Each row of a before or after table is a point. One or more steps were done to the points. Then noise was added and the rows were shuffled. The steps act on columns, c1 being the first. Name the steps. A step turns or swaps two columns, mirrors them in a line or flattens them onto one, adds a multiple of one to another, or multiplies or shifts one. Angles are multiples of 10 degrees, from the lower column toward the higher: turns from -170 to 170, lines from 10 to 170 but not 90. Use the fewest steps. Two steps may share a column if one is a turn and the other turns, adds or multiplies; they go together, in the order done. Otherwise the lowest column goes first.
In the rows, 128 means zero.

Before (12 x 3)
[[167 159 129]
 [131 188 101]
 [ 94  84 113]
 [133 138  89]
 [140 153 151]
 [ 77  85 133]
 [ 95 112 136]
 [154 170 103]
 [ 82 109 114]
 [109 147 110]
 [114  87 147]
 [158 187 148]]
After (12 x 3)
[[181  44 135]
 [113 153 165]
 [150  47 112]
 [144 172 147]
 [123 179 103]
 [159 100 125]
 [ 97 213 149]
 [121 250 148]
 [158  38 147]
 [ 89 188 119]
 [168  88 147]
 [101 246 101]]
Steps: turn c1 and c3 by -170 degrees; multiply c2 by 2

Before (12 x 6)
[[ 44 115  88  64 111 133]
 [128 144  69 119 118 147]
 [136 191 163 139 150 150]
 [115 132 133 110 136 128]
 [105 132 171 199 133  64]
 [ 78  95  52 158 111 127]
 [157  66 166  99 147 151]
 [138 213  41  78 185  74]
 [160 180 169  89  94  58]
 [116 152  66  88 172  52]
 [103 116 191 168  97 153]
 [162 150 120 194 122  58]]
After (12 x 6)
[[155  68 152  90 142 130]
 [121 134 132 118 133 118]
 [202 183 159 143  98  51]
 [ 69  94  72 150 111 147]
 [158 148  88 147 167  43]
 [124 190 152 120 150 149]
 [167 151 122 224 116 119]
 [ 82 117 171 144  99 170]
 [176 213  61 126 187  54]
 [127 146  84 107 117 136]
 [108 132 155 225 132 129]
 [ 65 115 105  72 111  92]]
Steps: turn c4 and c6 by 40 degrees; add -0.5 times c6 to c1; multiply c3 by 0.7

Before (10 x 11)
[[165 139 106  88 100 164 163 111 131 168 136]
 [145 191 180 123 111  72 143 180  96 182 211]
 [138 190 193 139 144 138 137 118  78 141 222]
 [125 158 129 141 194  77 198 180 168  61 115]
 [ 60 133 200 130 161  91 157 172 154 161 159]
 [111 131 196 112  90 140 164  99 180  84 150]
 [ 43 202 195 162 122 129 181 127 126  91 176]
 [ 98 171  90  82 184  63  90 163 184  68 142]
 [156 145 126 148 121  87 113  92 112 138 118]
 [127 121 170 180  67 170  89 115  81 127 122]]
After (10 x 11)
[[102 172  81  87 133  56  88 135 172  66 185]
 [147 192 196 123  45  73 146 148  94 183 141]
 [155 146 126 146 134  91 112  63 117 142 117]
 [128 121 180 178 113 171  91  90  98 123  72]
 [163 138 101  87 111 168 164  82 117 173 106]
 [ 56 133 219 134 116  88 160 142 153 162 174]
 [138 191 211 140  52 138 132  90  81 140 177]
 [ 42 197 213 162  84 134 185  95 137  88 137]
 [124 157 132 140 162  71 202 147 168  64 182]
 [117 133 218 107  95 139 168  73 179  85 106]]
Steps: multiply c3 by 1.3; add 0.3 times c4 to c9; turn c5 and c11 by 70 degrees; shift c8 by -30

Before (10 x 14)
[[181  72 140 108 124  46 154 157 112 148  81 226 145 139]
 [ 85  86 175 139 143 136 151 130 143 120 118 182 110 138]
 [157 128  92 120 122 146  12 122 176 147  94 172 140  96]
 [114 171 176 146 156 122  59 101 152 182 106 148  70 146]
 [111 120 126 153  98 139  67  79 127 188 138 150  78 208]
 [110  61 144 135  92  18 165 123 162 102  57 209 109 135]
 [201 154 111 114 131 136  65  45 158 166 129 111 164 144]
 [217 178  36 141 144 137  93  94 173 188 135 135 131 120]
 [153  57 149 185 105  46 169 169 111 105  42 175 148 143]
 [ 88 140 148  87 140 149  81 121 117 135 126  96  47 163]]
After (10 x 14)
[[155  56 149 184 153  46 171 169 111 148  43 175 150 141]
 [111 119 127 153  73 137  66  80 128 170 139 151  78 208]
 [110  61 146 136 157  17 163 122 163 159  56 208 113 137]
 [ 85  87 173 140 133 136 150 130 142 110 118 180 108 137]
 [218 177  38 142  65 139  90  96 175 124 135 134 133 120]
 [ 86 141 148  88 120 150  76 122 114 118 124  96  47 163]
 [183  76 141 108 109  46 152 157 113 136  80 227 144 138]
 [159 125  92 119 109 144  14 121 181 138  94 172 141  98]
 [115 170 177 144  71 123  59 101 152 111 106 150  71 146]
 [201 155 112 115  88 133  64  46 160 134 132 111 165 143]]
Steps: mirror c5 and c10 in the line at 130 degrees

Before (11 x 20)
[[ 81 137  84 170 164 151 171 132 113 101  79 141  82 156  97  99 114  83
  150 143]
 [162 128  95  97 104 165 128  87 115 110 109 119  80  99 174 147 108 156
  138 118]
 [ 96 132 141 103  93 113 220 100 197  95 140  56 124 146 132 135 158 114
   92 138]
 [167 187  82 136 109  97 109 106 148 160 139  95 155 134 138 152  98 131
  119 122]
 [ 92 115 150 115  68 132 103  72 125 151 130 135  92 176 123 118 130  93
  106 147]
 [118 133  58 170 191 149 131 160 124 111  95 153 178 168 109 177  85 167
   96  81]
 [153 190  85 164 135  82  74 182 171  90  88 136 180 135 139 154 121 129
  130 146]
 [162 164 177 126 151 103  69 164 184 107 106  60 104 143 140 121 137 130
  126 164]
 [114 156 111 150 176 161 144  96 164 129 103 112 137 147 124 165 146 166
  171  91]
 [ 81  90 108 164 143 117  75 103 171 151 124 105 160  92 111 135 150 147
  144 156]
 [115 148  56 183 109 137  92 103 147 103 137  62 140 177 139 165 140  89
   76 117]]
After (11 x 20)
[[ 80 138 107 179 139 111  77 117 177 150 123 104 110  91 131 136 154 147
  144 155]
 [ 95 159 150  65  72 134 103 103 123 150 131 136 131 177 111 118 129  95
  107 146]
 [ 76 147  81 136 174 151 166  79 111  97  84 135 142 157 100 101 111  86
  148 140]
 [168  69  80 140 107  98 108 127 148 161 141  90 137 134 137 152  98 128
  119 119]
 [159 157  98  63  94 162 131 125 115 109 109 123 137  99 164 147 111 153
  137 120]
 [119  92  58 172 196 148 132 106 119 110  94 152 113 169 131 181  84 169
   95  79]
 [156  49  87 250 123  86  71 152 174  90  89 135 127 132 154 157 123 127
  132 150]
 [114 107  56 159 106 137  97  80 145 103 135  59 132 177 142 170 140  90
   79 116]
 [165 118 174 228 141 105  72 183 183 110 108  57 140 146 164 122 138 126
  125 167]
 [ 97 129 144 184 102 112 220 189 196  93 148  58 127 149  91 135 157 114
   90 141]
 [115 100 111 161 174 156 143 114 166 130 106 111 135 148 136 164 146 166
  166  90]]
Steps: turn c2 and c13 by 140 degrees; multiply c13 by 0.4; add 1.5 times c9 to c8; turn c4 and c8 by -60 degrees; add -0.3 times c7 to c15; turn c5 and c15 by 20 degrees

Before (10 x 48)
[[103 137  60  84 115  86 166 144 147 106 136 188 187 110 174 222 110 147
   94  84 164  99 159 169 145  68 116 192  54 111  65 133 156  73 107 175
  175  98 161 198 202 172 162 166  48  63 121 142]
 [149 158  68 148 140 120  77 132 145  81 186 130 192  79  88 166 123 101
  152 191 104 164 110  69 150 106 111  68 184  85 113 110 141 101 151  85
  170  68 130 188 162 196  70 187 176 139 133 166]
 [148 167 175 175 134  66 139 113  69 167 180 130 112 121 163 125 122  99
  151 132 161 109 129  55 143 136 176 160 169 130 186 128  78  46 136 177
  116 159 161 147 185  86  55 170  60  93 169 182]
 [128 137 151 142   7 145 129 138 105 125 165 148 103  75 135 113 110 120
  133 199  58 139 145 178  59  75 112 156 115 195 179 137 133 155 107 160
  102 144 142 148 147 145 141 110  79  73 149 182]
 [132 155 177 188 123 169  72 122  76 147 169  94  81 148 150 152 163 127
  132 119 156  62 171 152 131 189 178 100 170 187  68 217 123  89 106  61
  155 124 107 138 124  98  91 137 142 144 150 138]
 [131 181 165  99 128 159  89 117 113 135  57  93 135 167 198 102 160 135
   85 122 101 160  64 135 146  70 147  76 115 160  68 117 120 145 199 146
  148 170 144 120 124 206 155 129 119  80  73 106]
 [ 82 143 130 111 131 143 184 161 137  76  70 149 101  72 153  98 218 119
  115  98  60  57 180  60 131  77 172 148  77 191 192 104 116 170 174  82
  131 116  89  93 128 108 144 157 166  88 158 115]
 [150  52 177 110  38 108 182 157  89 176 174  93 115 139 113 134  98 213
  163 157  88  93  75 176  88 164  71 157 112  87 114 153 111  73 141  57
  113 167 121 148 143  95  42 107 112  87 169  91]
 [158 158 100  90 106 129 195 125  88 130 182 120 159 153 157 190 118 165
  118 204 137  74 116 168 107 178  86  75  97 117 118 186 133 136  95 175
   72 144 107 152  91 146 132  69 117 166 141  81]
 [113  70 142 159  87  82 108 155 135 102  78 140 169 104  82 117 209 150
  124 183 101 162 164  59  85 143 190 129 128 123  83 101 162  49  86  56
   56 175  68 192 154 134 168  74 114 164  56 207]]
After (10 x 48)
[[102 137  61  82 106 123 166 145 138 107 137 189 189 111 174 222 111 146
   95  85 164  98 161 169 145  69 125 192  56 111  65 135 155  72 106 175
  176  98 161 197 201 172 161 165  49  64  87 144]
 [150  52 176 110  68 170 183 156  51 176 176  91 113 140 112 134 100 213
  162 155  88  94  72 174  87 162 103 155 112  89 115 155 111  74 142  56
  113 166 121 150 143  96  43 105 114  86 108  92]
 [155 158  99  89 129 141 195 124  84 129 182 119 159 152 159 192 116 164
  119 205 136  71 117 168 106 178 111  75  98 117 119 187 135 134  96 175
   74 143 109 153  92 144 133  70 116 165 130  80]
 [112  68 142 159  90  56 109 155 116 101  77 140 170 102  83 116 208 150
  124 184 101 160 164  57  85 141 152 128 129 122  83 102 161  48  87  54
   55 173  68 193 154 134 168  77 115 166  84 205]
 [147 166 173 175 164 168 140 114  82 167 180 131 112 120 162 125 122 100
  151 131 161 109 128  54 144 137 147 157 171 130 187 126  76  46 136 176
  115 160 162 148 184  85  54 170  58  93  67 182]
 [147 158  70 148 131 133  77 131 149  81 188 131 193  78  87 165 124 101
  152 193 105 165 110  68 150 105 124  67 184  87 111 108 142 100 149  86
  170  68 131 186 162 196  71 188 176 137 119 166]
 [ 83 144 131 109 128 160 184 160 140  76  70 149 101  71 152  97 219 117
  115  99  59  55 176  59 131  76 145 149  77 192 193 105 117 169 174  84
  134 116  89  92 129 109 143 157 166  89 143 116]
 [133 155 177 187 150 150  71 121  79 147 167  96  79 146 150 153 163 128
  132 118 157  61 172 154 130 188 149 100 170 188  68 219 123  90 106  60
  153 123 106 139 123  96  91 136 142 142 168 138]
 [131 181 164  98 136  75  89 118 116 135  58  93 137 165 197 102 159 135
   85 121 102 160  67 135 146  71 136  78 116 161  67 118 121 145 200 146
  147 168 144 122 123 207 155 131 121  80 158 106]
 [127 135 151 141  35 149 127 139  46 124 166 148 103  76 136 113 108 122
  132 199  57 138 143 181  60  76 121 156 115 198 178 136 130 153 107 159
  103 144 142 148 147 146 140 112  79  72 147 180]]
Steps: turn c5 and c9 by 30 degrees; swap c6 and c47; multiply c27 by 0.4

Before (11 x 64)
[[100 172  97 128 108 117 177 118 175 146 106 108 172 106 134 125 121  86
   80 148  61 131  81 165 128 108 139  78  89 126  74 143 147  62 124 139
   91 134 125 141 139  80 193 171 172 123 135 126  87 101 139 100  73 105
  183 137  97 107  80 201 130 154 129 130]
 [100 174  56 153  95  86 146 164 155 161 141 172 132  93 116 170 115  81
   86 116 103 155 123 155  81 134  81  96 126 170  98 170 187 109 129 117
  134 125 127 155 154  63 153 140 146  92  90 189 168 130 135 106 128 187
  153 170 160 115  96 214 160 147 164 100]
 [117  91 101 102 184 134  92 108 136 209 143 129  47 224 157  54 194  80
  201 128 179  16  45 173 203 176  71 160 102  69  89  90  73  76 158 196
  161  85 207  39  58 158 168 143 110 114 179  52 120  84  40 187 210  53
  123 124 142 127 168 203 148 133  79 142]
 [161  81 118 112  52 124 129  76 233  75 179  47  76 179  43 114 151 155
  121  74 180  85  36  97 131 162 180 171 202 157 194 114 124 144 142 120
  189 165  82  92  90 198  62  79  91 178 133  93 156 168 109 212 170 168
   40 110  43  77 148 104  84 164  81 125]
 [192 189 121 130 147 186 192 210 185 141 150 176 139 134 114  79 119  77
   62 163  69 143 131 121 211  95 163  35  75 167 156 152 194 152 141 173
   82  90 185  97  72  75 178 120 170 145 116 103  88  62 110 118  69 104
  145 110  80 167 138 101  69 133 110 157]
 [100 136  52 152  87 105 135 112 156  84 198  67 139 100  64 225 106 149
   68  22 151 133  71 120 103 133 122 161 168 129 147 129 133  73 125  63
  134 169  80 179 212  67  91  56  83 221 119 194 198 156 146 143 152 148
  167 202 158  76 124  90 189 144 101  85]
 [102 157  75 133  92  81 167 117 143 161 106 132 144 110 161 143 132  90
   49  88 113 130 122 174 116 106  99 114 129 143  63 157 166  70 126  61
   75 125 185 136 152  71 113 160  87 130  81 145 119 153 159  98 123 143
  171 133 186 143 138 163 183 122 149  98]
 [131 180 108 113 167 131 140 146 228 159 111 173 131 144  86 109 158  36
   46 146 133 150 133 115 164 100 178 106  54 148 128 151 148 133 118 181
   70  82 180 125 107 136 157 149 167 150 117  96 114  47 109 144  87 123
  110  95  81 113  85 113  55 118 151 125]
 [172 144  60 134 191 152 183 174 137 171 123 175 157 117 157 104 136  74
   58 152 118 146  95 187 153 152 148 102  74 133 153 173 163 126 135 110
   99  91 167 138 107  90 158 177 177 154 124 154 102 125 129  85  93  95
  133 116 150 155  71 188 109 104 186 123]
 [127 158 110 131 174 126 155 175 168 202 122 143 124  81 135 154 122 101
   64 135  73 172  91 171 123 106 107  79  59  80 118 157 172  85  63 124
   85 127 123 165 128  52 136 166 133 102  97 163  83 129 115 123  96 164
  126 147 156 165 126 148 140  92 173  91]
 [211  86 135 111  87 109  88  76 240 138 205  54  55 192  68  57 153 137
  177 102 229  64  38  82 147 143 176 166 127 133 187 112 114 199 192 144
  185 136  98 162 101 125  99  95  38 169 114 116 146 153 163 195 170 140
   75 141  82  61 134  98 107 127  94  85]]
After (11 x 64)
[[ 95 173 133 131 107 121 177 117 174 140 111 106 173 109 136 127 120  87
   80 148  61 132  77 165 129 108 139  78  88 116  73 141 146  64 108 160
   88 135 124 140 138  82 193 171 174 125 135 129  89 104 138 115  71 105
  182 137  97 109  78 205 121 152 127 116]
 [101 157 227 133  92  79 169 118 142 124 104 132 143 111 161 145 130  91
   52  88 114 132 121 178 115 105  98 115 128 128  63 158 165  69  99 149
   76 121 185 135 153  71 113 160  87 132  82 142 119 155 157 111 125 142
  169 133 185 144 137 163 114 123 148  84]
 [210  83 103 109  91 109  86  77 242  99 204  56  56 193  67  59 152 138
  178 103 229  63  38  81 145 142 175 168 127 175 186 115 115 197 207 131
  182 136  97 161 102 126  99  93  37 173 114 116 146 153 162 121 169 140
   70 143  82  60 132  96 139 127  97  92]
 [171 143 159 136 189 155 182 173 138 150 124 177 156 118 157 108 136  75
   58 148 118 146  95 188 153 154 146 100  76 119 154 174 164 126 101 189
   99  91 166 140 108  91 157 177 174 155 122 151 104 125 129  97  91  95
  133 119 150 156  72 188 152 103 184  93]
 [127 157 144 128 175 125 154 178 169 148 124 141 125  83 134 153 119 101
   64 133  73 171  91 171 123 105 107  83  58  62 116 159 171  82 114 142
   84 127 125 161 129  52 138 165 133 105  97 163  84 129 115 175  97 162
  126 147 158 166 126 149 121  91 176  44]
 [132 176  58 116 165 132 142 148 226 142 111 173 131 146  86 108 156  36
   45 149 133 151 130 117 161  99 175 107  54 147 129 154 150 131 126 176
   73  83 179 123 106 135 155 148 168 152 117  94 117  50 109 148  87 123
  110  95  80 112  85 113 165 121 152 101]
 [100 138 239 152  85 106 134 110 156  67 199  66 139 100  63 225 106 151
   71  22 153 133  72 122 102 133 124 157 167 134 147 130 132  74 137 170
  133 166  79 179 213  66  88  54  82 221 117 193 196 156 146 139 149 150
  165 199 162  78 123  89 110 143 104 138]
 [101 173 176 154  92  87 145 166 154 127 139 173 130  93 118 169 115  84
   87 115 104 156 124 157  80 134  80  93 125 155  98 170 188 110  95 186
  133 128 128 154 153  65 156 137 148  92  91 189 169 131 135 114 128 185
  151 170 160 115  97 214 104 147 164  88]
 [162  83 117 113  51 124 128  78 237  93 178  46  76 178  44 114 150 154
  123  74 180  86  35  98 131 163 179 169 202 188 193 114 124 142 176 143
  189 167  84  92  91 197  61  77  90 178 132  93 156 169 109 172 168 166
   40 112  44  74 149 103 173 165  79 166]
 [192 190  66 128 147 184 192 207 184 158 153 178 140 136 112  81 115  77
   60 165  69 145 134 120 210  94 164  36  72 164 157 155 193 152 109 156
   83  89 185  96  74  73 178 120 166 143 114 105  88  65 110 113  68 105
  148 109  79 167 134 103 155 136 109 135]
 [117  92  92 101 183 133  90 110 137 190 147 127  47 223 158  52 193  82
  201 127 180  15  44 171 203 175  68 158 100 107  88  89  72  72 211 171
  161  86 206  41  59 155 170 145 113 116 178  50 122  83  37 143 208  54
  124 127 142 127 169 204  76 132  79  78]]
Steps: turn c36 and c61 by -150 degrees; turn c3 and c36 by -110 degrees; turn c10 and c64 by -50 degrees; turn c35 and c52 by -50 degrees; turn c30 and c35 by -30 degrees
